Each row of a before or after table is a point. One or more steps were done to the points. Then noise was added and the rows were shuffled. The steps act on columns, c1 being the first. Write out the steps. A step turns or swaps two columns, mirrors them in a line or flattens them onto one, adds a multiple of one to another, or multiplies or shifts one. Angles are multiples of 10 degrees, from the lower column toward the higher: turns from -170 to 170, lines from 10 to 170 but not 90. Use the fewest steps. Two steps may share a column if one is a turn and the other turns, adds or multiplies; they go together, in the order done. Otherwise the lowest column goes first.

Before:
[[-26  -7  12]
 [-38  12 -34]
 [ 19 -38  12]
 [ 23 -34 -22]
 [ 41  35  38]
 [ 27  15   9]
 [ 62  59  38]
 [ 66  11 -40]
 [-23  30 -42]]
After (9 x 3):
[[ -5 -45   0]
 [-21  40 -27]
 [ 68 -13 -38]
 [ 48  -2  47]
 [ 75   5  56]
 [  8 -30 -34]
 [  0  48 -27]
 [ 29  -5  11]
 [-27   5  11]]
Steps: turn c2 and c3 by 20 degrees; turn c1 and c2 by -30 degrees

Before, 12 rows:
[[-30  33  -3 -19]
 [-26 -11 -19 -27]
 [  7  15  14   9]
 [ 28  16 -37   0]
 [-18  20  11  23]
 [ 20  20 -24  33]
 [-21  -8 -30  -1]
 [ -9  24 -20  45]
 [  0  43   6  12]
 [-36 -24  30  23]
 [-42  11  10   4]
 [-19  43 -32 -18]]
After, 12 rows:
[[ -2  42  13 -38]
 [-61  12  -8 -46]
 [ 57  17 -86 -19]
 [-41  21 -82 -57]
 [-35  33  25  -7]
 [-86  13  29 -10]
 [-52 -33 -47  -5]
 [ 13  14  37  -6]
 [-41  -7 -76   6]
 [-73  -4  73  38]
 [-15  56 -47   3]
 [ 34  40 -64  -2]]
Steps: multiply c1 by 2; multiply c2 by 1.3; turn c2 and c4 by -50 degrees; multiply c3 by 2.5

Before:
[[  2 -18  42  39  -1 -10]
 [ 29  21   9   0   4 -13]
 [ 23 -29   7  -7  36 -30]
 [ 19   9   0 -58 -23  28]
 [ 39 -27  41 -49 -18  24]
 [ 35 -20  39   9 -11  -1]
 [ 29 -23 -10 -20   6  78]
 [-27 -60 -56  17 -45  66]
 [-10  11  37  28  38  20]
 [ 66   3  27 -16  31   4]
 [-20 -54 -27 -27 -22  48]
 [-77 -51 -39   0 -42  59]
 [ 52  11  37 -25  27  -7]
 [-33 -39 -70  13 -67  79]]
After, 14 rows:
[[-18  31  -1  -2 -16  -8]
 [-38 -32 -14 -32 -57  88]
 [-24  38  -2 -49  18  14]
 [-53 -18  -8 -36  -1  52]
 [-28  26   8  16  33 -30]
 [  8  16  -5 -58  19  29]
 [ 21  31   3   2   7 -15]
 [  2  65   2   7  36  -3]
 [ 10  -8  -1  45  15  13]
 [ 10  44  -1  -2  34 -15]
 [-21  30 -13 -12  17  80]
 [-18   4   4  26 -26 -17]
 [-61 -24 -12 -18 -45  77]
 [-51 -81 -12 -27 -30  64]]
Steps: swap c1 and c2; flatten c3 and c6 onto the line at 100 degrees; turn c4 and c5 by -40 degrees

Before, 14 rows:
[[ 12 -26  38 -17  62  10  33 -31]
 [  2   2   1  -8  -9  29  15 -15]
 [-45  34 -28  34 -39  -1 -16 -60]
 [ 56 -43   9 -23  21   7  35 -20]
 [  2  42 -24 -14   8  10 -19 -45]
 [-39  41 -25  27 -32  24  30 -55]
 [-45  23  -9  63 -17 -13 -26 -36]
 [-13  41 -29  13 -20 -41   4 -58]
 [ -1 -54  40 -60  20 -15  23  10]
 [ 26 -27 -33 -30   9  39   2 -11]
 [  8 -53  25  26 -32 -42  25 -12]
 [-22 -41  19   3  34 -30  80  63]
 [ 29 -44  70 -12 -37 -26  37   8]
 [ 38  -1  52  20 -25 -26   9  12]]
After (14 x 8):
[[ 54 -35   4  23  13 -73 -23  -9]
 [  5  -2  36 -11  30 -89  54 -11]
 [  6 -12  -8   0   7  53   1  -3]
 [-26 -10   6 -72  32 -50  61 -21]
 [ -8  12 -21 -12 -28  15  65 -62]
 [-30 -13  39 -39  23 -51  10 -22]
 [  2  17 -44  19   1  70  22 -26]
 [ 24  19  -4 -38 -62  19  37 -27]
 [ 74 -19  26  38  32  -2 -36  10]
 [ 44  -9 -25  27  -8  20 -40 -24]
 [ 61 -57  17  29   4  47 -15   4]
 [ 55  -4  60  35  28 -28 -32  17]
 [-12  21 -40 -58 -20 -32  56   4]
 [-45 -15  12 -14 -43 -64  78  52]]
Steps: mirror c1 and c8 in the line at 120 degrees; turn c2 and c7 by -50 degrees; turn c2 and c5 by -160 degrees; turn c3 and c4 by -70 degrees; multiply c6 by 2

Before (8 x 11):
[[ -8 -19 -60 -37  61  34 -24  59  88 -27 -58]
 [-19  70  22  13  31  44  51   1 -22  20 -42]
 [-43  28 -13  47  93  -9  -4 -45 -15  23  23]
 [ 51 -13 -18 -28   9  34  39 -11   6  -3  60]
 [  6  23  25 -14  -2  39  -2  43 -41   9  -5]
 [ 30  27   8  17  30 -17 -44  35  18  35   3]
 [-32  67  42 -25 -43   3  16  61 -19 -30 -44]
 [ -8  -7  -7 -18 -80 -39 -35  -4 -28  17  -1]]
After:
[[ -3   0 -45  -9 -31  -6  -4 -44 -15  82 -94]
 [ 23  23  24  42 -19 -14  15  40  54  25  56]
 [  7  16  10  27   2  41   2   7  59  70   2]
 [-16 -19  39 -62 -76  49 -29 100 -28  35 -24]
 [ 23  34 -12  25 -54   6  49  -4  22  86  -9]
 [ 23  31 -14  11  -7  18 -45  40  12  89 -28]
 [ 16  15  28 -18  50   7  42  -9 -15  57 -42]
 [ -5  -8  21  -6  42 -13 -36 -23  20  70  66]]
Steps: flatten c1 and c2 onto the line at 50 degrees; turn c3 and c4 by 90 degrees; turn c5 and c11 by -120 degrees; add -0.7 times c7 to c6; mirror c8 and c9 in the line at 20 degrees; shift c10 by 60

Before (8 x 12):
[[  4 -37 -52 -30  35 -65   9  34   8 -20  32  -1]
 [-39  26  33  30 -25   3  -4 -46  49  19  -3  42]
 [ 31  48  -2 -30  21   9  43  23 -36 -60 -14  26]
 [-29  -6  29   4  -5  28 -64  28  35  18  -3  19]
 [ 29 -44   6 -32  46 -46   7 -53 -19  38  -9  29]
 [-55 -62 -36 -19 -19 -76  30   6  45  19 -51  29]
 [ -6 -48  28  55 -31 -59  16  50  -8  23   5 -29]
 [ 51  43 -14  21  33  23  42  15  68 -60  12 -56]]
After:
[[-26  53   6 -12 -37 -18 -20  -2  44 -34 -19  52]
 [ 28   4  44 -16  19  18  11  50 -41  67  -3  43]
 [-25 -49  -5  10  53 -13  38 -14  18  37  29 -12]
 [  2  24  13  47  41   4 -16 -62 -22  -8   0  15]
 [ -7 -27 -51   9 -12  -5 -47   9  32 -13 -15  18]
 [ 49  12  36 -54  37  29  17  45  70  28 -12 -44]
 [-29 -66  22 -28 -39 -19  -9 -15  -3 -49   6 -44]
 [-73 -35  16  28  -4 -44  50 -49  25  -3 -65   9]]
Steps: flatten c1 and c6 onto the line at 30 degrees; add 0.3 times c2 to c12; turn c2 and c8 by 60 degrees; turn c3 and c5 by -20 degrees; turn c3 and c7 by -70 degrees; turn c4 and c10 by -140 degrees; turn c9 and c11 by -20 degrees
